Each row of a before or after table is a point. The points were changed in one or more steps. Then noise was added and the rows were shuffled. The steps act on columns, c1 being the first. Name the steps. A step turns or swaps two columns, mirrors them in a line or flattens them onto one, adds a multiple of one to another, or multiplies or shifts one. Angles are multiples of 10 degrees, from the lower column toward the higher: turns from -170 to 170, lines from 10 to 170 but not 90. Use the fewest steps. Two steps may share a column if one is a turn and the other turns, adds or multiplies; they go together, in the order done. Otherwise the lowest column goes first.

Before (14 x 2)
[[21, 22],
[-37, 40],
[-9, 9],
[35, 6],
[-34, -20],
[-35, 44],
[-43, 3],
[-29, 29],
[11, 35],
[31, 35],
[25, 60],
[-35, -22],
[-4, -6],
[-46, 39]]
After (14 x 2)
[[-5, -3],
[37, 31],
[26, 19],
[9, -6],
[8, 35],
[40, -43],
[60, 27],
[-19, -32],
[32, 9],
[32, -28],
[-20, -35],
[44, -38],
[5, -44],
[39, -40]]
Steps: swap c1 and c2

Before (9 x 3)
[[8, -14, -5],
[-10, 10, -9],
[-16, -11, -8],
[-14, -26, -13],
[-17, -1, -7],
[-9, -7, 3],
[-16, -27, 17],
[-2, 5, 21],
[6, -24, -4]]
After (9 x 3)
[[13, 4, -2],
[19, -33, -6],
[0, 0, 7],
[-2, -13, 5],
[16, -25, -9],
[-6, -60, -23],
[16, -17, -11],
[2, -19, -7],
[-17, -12, -11]]
Steps: turn c1 and c3 by 120 degrees; add 1.5 times c3 to c2

Before (10 x 4)
[[48, -13, -15, 15],
[1, -12, -13, 15],
[15, 13, -5, -38],
[23, 43, 23, -16],
[16, 4, -20, -1],
[-12, -25, 30, 12],
[-27, -56, 7, 5],
[-32, 60, -29, -14],
[-13, -50, -24, -30],
[-28, 5, 10, 36]]
After (10 x 4)
[[-15, -20, 30, -5],
[49, -9, 0, 2],
[3, -9, -16, -1],
[15, 7, -2, 1],
[16, 6, -11, 0],
[-15, -55, -31, -10],
[-35, 55, -41, 9],
[-28, -53, -1, -9],
[21, 40, 28, 7],
[-28, 11, 3, 3]]
Steps: add 0.3 times c1 to c3; flatten c2 and c4 onto the line at 10 degrees

Before (11 x 6)
[[-38, -3, 33, 44, -27, -5],
[-46, -39, -10, 35, 33, -56],
[4, 18, -38, 32, 32, 40],
[-22, 36, -44, 12, 5, 24],
[16, -55, -16, -47, 55, -15],
[-21, -17, 56, -49, 59, -41],
[23, 49, -11, 37, -23, -42],
[27, -37, 55, 47, -32, 15],
[29, 27, 49, -51, 34, -33],
[0, -25, 29, 9, -23, 25],
[52, 32, 9, -60, -2, 39]]
After (11 x 6)
[[-49, -6, -8, 31, -38, -2],
[26, 39, 45, -25, 29, 33],
[22, -16, 2, -47, 56, -55],
[-23, 26, 20, 15, -17, -25],
[31, 39, -22, -1, 4, 18],
[-56, -40, 19, -48, 57, -18],
[24, -42, 11, 26, -31, 49],
[-20, -34, 54, -38, 45, 27],
[-22, -56, -42, -1, 2, -40],
[-24, 15, 56, 35, -42, -36],
[19, 24, -45, 2, -3, 36]]
Steps: turn c1 and c3 by 50 degrees; swap c2 and c6; flatten c4 and c5 onto the line at 130 degrees

Before (14 x 8)
[[2, -24, 10, -27, 15, -32, -14, 34],
[-14, -47, -7, 32, 27, 55, -2, 37],
[6, 10, -41, 26, -28, 31, 32, -22],
[51, -7, 20, -7, 18, 35, -41, -22],
[48, 23, -14, -13, -54, -1, 50, 32],
[-24, 1, 39, -22, -15, 11, 36, 14],
[-19, 32, -35, 44, -60, -2, -13, -1],
[-7, -60, 40, 10, 11, -22, -1, -30],
[14, 23, -5, 3, -50, 3, 1, -46],
[-34, -12, -26, 22, -54, 43, -21, 26],
[-19, -16, 5, 13, -47, -29, -5, -2],
[-9, 15, -5, -19, 20, -9, 44, -6],
[30, 25, -12, 22, 9, 52, 10, 24],
[-2, -29, 46, 56, -28, 47, -17, -36]]
After (14 x 8)
[[7, 6, 23, 20, -28, 32, 54, -20],
[49, 31, 8, -30, -55, -3, 39, 36],
[18, 27, 0, 8, -50, 1, 11, -40],
[-11, 13, 7, -34, 22, -10, 32, 0],
[-18, -13, 7, 6, -45, -26, -15, -7],
[-18, 31, 18, 57, -57, -3, 20, 3],
[-12, -46, 22, 28, 28, 57, 3, 25],
[52, -7, -19, 14, 14, 36, -39, -26],
[-29, 1, 17, -55, -13, 12, -5, 15],
[-3, -32, 54, 23, -28, 44, -45, -44],
[3, -27, -20, -13, 16, -30, -14, 29],
[-37, -11, -4, 39, -54, 47, 6, 24],
[27, 23, 16, 11, 7, 51, 20, 27],
[-8, -60, 20, -11, 8, -22, -30, -46]]
Steps: add 0.3 times c2 to c8; turn c3 and c7 by -50 degrees; turn c3 and c4 by -50 degrees

Before (8 x 9)
[[-9, 22, -3, -31, 8, -3, 19, 8, -40],
[-9, 31, -20, 12, -11, 8, -34, -8, 60],
[-3, -12, 10, 18, -16, 30, -35, 1, -14],
[-53, 11, -25, 17, -34, 19, 29, 9, 40],
[2, -6, -6, 25, -10, -9, -13, 25, -11],
[13, -9, 19, -37, -20, -22, 20, 1, -40],
[-14, 31, 33, -16, -1, -30, 37, -11, -31],
[53, 25, 20, -10, -3, -5, 17, -9, -45]]
After (8 x 9)
[[-10, 30, -18, 2, -11, 8, -31, -12, 61],
[-6, 25, -4, 1, 7, -5, 19, 10, -41],
[12, -12, 18, 2, -20, -23, 21, 9, -38],
[45, 24, 20, 1, -2, -6, 18, -19, -45],
[9, -6, -6, -1, -9, -9, -16, 26, -12],
[-4, -11, 9, 0, -14, 29, -36, -12, -13],
[-45, 11, -26, 1, -34, 19, 28, 17, 39],
[-17, 31, 35, 0, -3, -30, 35, 8, -31]]
Steps: turn c1 and c8 by -20 degrees; add -0.5 times c6 to c8; multiply c4 by 0

Before (14 x 11)
[[-18, 16, 15, 33, 27, 34, -24, -15, -28, 35, -1],
[-30, 22, -5, -7, -35, 11, 13, -5, 11, 37, 5],
[-1, 28, -8, 13, 22, -29, 9, -4, -25, -22, -4],
[15, 3, 11, 11, 0, 31, 3, -9, 14, 15, 20],
[-13, -1, -22, 58, 0, 13, -40, 41, -7, 34, 29],
[32, -6, -37, 11, 12, 0, 6, 14, 11, 18, -17],
[-33, -26, -18, 26, 4, 29, 25, 31, -4, -6, 13],
[-19, -14, 12, 25, -36, 31, 15, -1, -24, 1, 18],
[-9, 29, 13, -4, -33, -16, -13, 48, 7, 6, 36],
[16, 10, 14, 44, 11, -34, 30, 15, 6, -3, -15],
[-25, 6, -14, 19, 22, 29, 20, 18, -27, 42, -1],
[9, -15, -1, 16, 5, -17, -38, 27, -31, -5, 21],
[-24, -23, -2, -4, -1, -17, -34, -4, 28, 28, 20],
[-15, 20, 4, 6, -32, -15, 9, 27, -5, -18, -28]]
After (14 x 11)
[[-1, -7, -26, 58, 5, -25, -45, 27, 1, 33, -38],
[6, -15, -5, 10, -1, 25, 12, -8, -38, -17, -8],
[-25, -21, 5, 29, 11, -24, -23, 6, -25, 39, 30],
[-13, 5, -6, 4, -45, 31, 9, 28, -16, -17, -1],
[-16, -15, -28, 26, 23, -33, 23, 31, 21, -6, -14],
[6, 10, 17, 10, 5, -42, 4, -4, 3, 22, 9],
[-23, 17, -20, -2, 21, 5, -36, -23, 32, 27, -19],
[-19, 18, -18, -6, -50, -13, 10, -1, -19, 36, 7],
[-19, -29, 7, 25, -35, -33, 21, 8, 3, -4, 11],
[-10, 13, 5, -1, -52, -13, -15, 14, -26, 8, -60],
[42, 11, -14, 8, 18, 12, 3, 15, 6, 21, 1],
[9, 11, 20, 46, 8, 36, 31, 6, -6, -2, -12],
[-1, -32, 3, 14, 3, 1, -42, -1, 8, -2, -43],
[-15, -25, -25, 21, 11, -21, 17, 25, -12, 42, 7]]
Steps: turn c1 and c3 by 30 degrees; turn c2 and c9 by -70 degrees; add 0.7 times c9 to c5; turn c6 and c11 by 140 degrees; turn c8 and c11 by -40 degrees

Before (12 x 12)
[[24, 11, -10, -8, 8, -24, 11, 39, -22, -8, -42, 1],
[22, -37, 28, 6, -14, 18, -3, 15, -34, 12, -39, -6],
[-4, 5, 15, 51, 9, 23, -36, -5, -3, 15, -12, 14],
[7, 10, 11, 8, -24, 0, -33, -25, 4, 7, 10, 15],
[-19, 21, 3, 10, -36, -19, -18, 36, -33, -23, 17, 25],
[5, 22, 21, 33, -2, -3, -10, -15, -6, 32, 16, 34],
[-6, 12, 5, 26, -8, 4, -29, 4, 1, 30, 21, -12],
[20, 5, 15, 26, -30, 31, -1, 15, 2, 6, -21, -30],
[-14, -3, -19, 4, -30, -4, 0, -1, -60, -16, 11, 34],
[45, -26, 0, 24, -17, -19, 2, 30, -15, -21, -5, -8],
[-14, -8, -14, -19, -38, 9, 12, 35, -9, -10, -3, 20],
[-32, 5, -5, 25, -39, -37, -5, -18, -14, 11, 16, 33]]
After (12 x 12)
[[7, 6, 18, -2, -30, -2, -17, 3, -61, -14, 15, 14],
[2, 24, -16, -41, 11, 48, -26, 4, -6, 16, -9, 26],
[-13, 33, 1, -1, -12, -6, 6, -35, -17, -21, -8, -5],
[13, 11, 6, -23, -39, -22, -20, 25, -16, 10, 15, 18],
[36, -6, 10, 24, -35, -1, 0, -13, -8, -10, -4, 0],
[5, 4, -7, -31, -12, 16, -11, 2, 1, 30, 24, 10],
[9, -17, 16, -5, 9, -29, 4, -30, -22, -6, -43, -7],
[-14, 9, -22, -41, -1, 12, -25, 1, -6, 34, 10, 18],
[38, -12, -4, -19, -36, -14, -23, -10, -36, -18, 17, 19],
[-24, -5, -14, -17, -23, 6, -26, 12, 7, 6, 12, 23],
[-7, 32, -25, 20, -13, 21, -1, -20, -34, 11, -38, 0],
[-1, 7, -16, -20, -25, 43, 12, -17, 1, 11, -22, -12]]
Steps: turn c1 and c8 by -140 degrees; multiply c8 by 0.7; add 0.5 times c4 to c6; turn c2 and c4 by -140 degrees; multiply c3 by -1; flatten c7 and c12 onto the line at 140 degrees

Before (14 x 14)
[[33, -25, 1, -26, -6, -18, -28, 21, 10, 21, 16, -17, 4, 5],
[2, 2, 12, 24, 18, -22, -19, 24, 5, 15, 26, 11, 16, 16],
[35, -25, -5, 4, 19, 7, 7, -25, 5, 5, 5, 11, -10, -4],
[-3, -24, -2, 24, -28, 1, -19, -19, -15, 17, 0, 7, -9, 17],
[9, -10, -16, -10, 12, 24, 22, -27, -26, -21, 35, -8, 16, 0],
[15, 2, 20, -1, -20, 29, 0, -18, 16, 0, 10, -24, 20, -2],
[-6, -23, -1, -26, 21, 15, 18, -22, 23, 20, 14, 12, 11, 1],
[28, -10, -5, -6, 4, 20, -23, 13, 14, -17, 0, -26, 18, 16],
[8, -1, 8, -21, -12, 23, -22, 23, -14, -12, 21, -5, 9, 4],
[-1, -31, -3, 5, 16, -22, -9, 6, -10, -15, 9, 0, 30, -26],
[22, -10, -14, -2, 3, -22, -5, 4, 20, -30, 27, -8, 20, -19],
[26, -5, 16, -7, -7, 0, 13, -6, 3, -10, 8, 5, 18, 15],
[-4, -33, -22, 12, 1, -4, 9, 24, -6, -10, 38, -21, -2, -14],
[26, -3, -18, 0, -14, 4, 14, -22, -20, -2, -5, 10, 17, -12]]
After (14 x 14)
[[6, -12, -11, -61, 28, 27, 2, 18, 13, 7, 18, -5, 22, 9],
[-5, -10, 3, 20, 8, -23, 13, -19, 2, 33, 20, -3, -9, 19],
[3, -5, -4, 45, -33, -7, -3, 25, -15, -10, 12, -4, 13, -5],
[-12, -10, 0, 2, -24, 13, 4, -17, -23, 8, 16, 10, -11, -16],
[6, -25, 26, 19, 9, -7, -4, -29, -1, -3, 41, -14, -10, 1],
[-6, -18, 13, 31, 24, 8, -11, 24, -36, 19, 29, -13, -19, 12],
[-35, -13, 15, -40, -22, -10, 6, -16, 16, 1, 22, 5, 21, -14],
[-20, -4, -9, -14, 3, 3, -21, 13, 4, 18, 7, 14, -8, -9],
[-24, -14, 14, -31, -2, -8, -1, -12, 29, 25, 24, -13, -25, 13],
[-33, -1, 28, -26, -12, 23, 9, -3, 2, 21, 2, 3, -13, -22],
[-36, -9, -10, -4, 18, 8, -6, 18, 2, -11, 15, -8, 3, 18],
[-10, -3, 17, -25, -16, 34, -17, 15, -2, 22, 4, 28, 5, 12],
[-11, -12, -13, 17, 3, -17, 24, -14, 16, 14, 19, 8, 19, -26],
[-18, 1, -4, 30, -2, -6, -27, 12, -20, 16, -1, -19, 1, 23]]
Steps: turn c5 and c7 by -40 degrees; turn c1 and c7 by -160 degrees; flatten c2 and c11 onto the line at 120 degrees; turn c3 and c12 by 110 degrees; add -1.5 times c9 to c4; turn c6 and c9 by -30 degrees; turn c8 and c14 by -150 degrees; mirror c10 and c13 in the line at 50 degrees
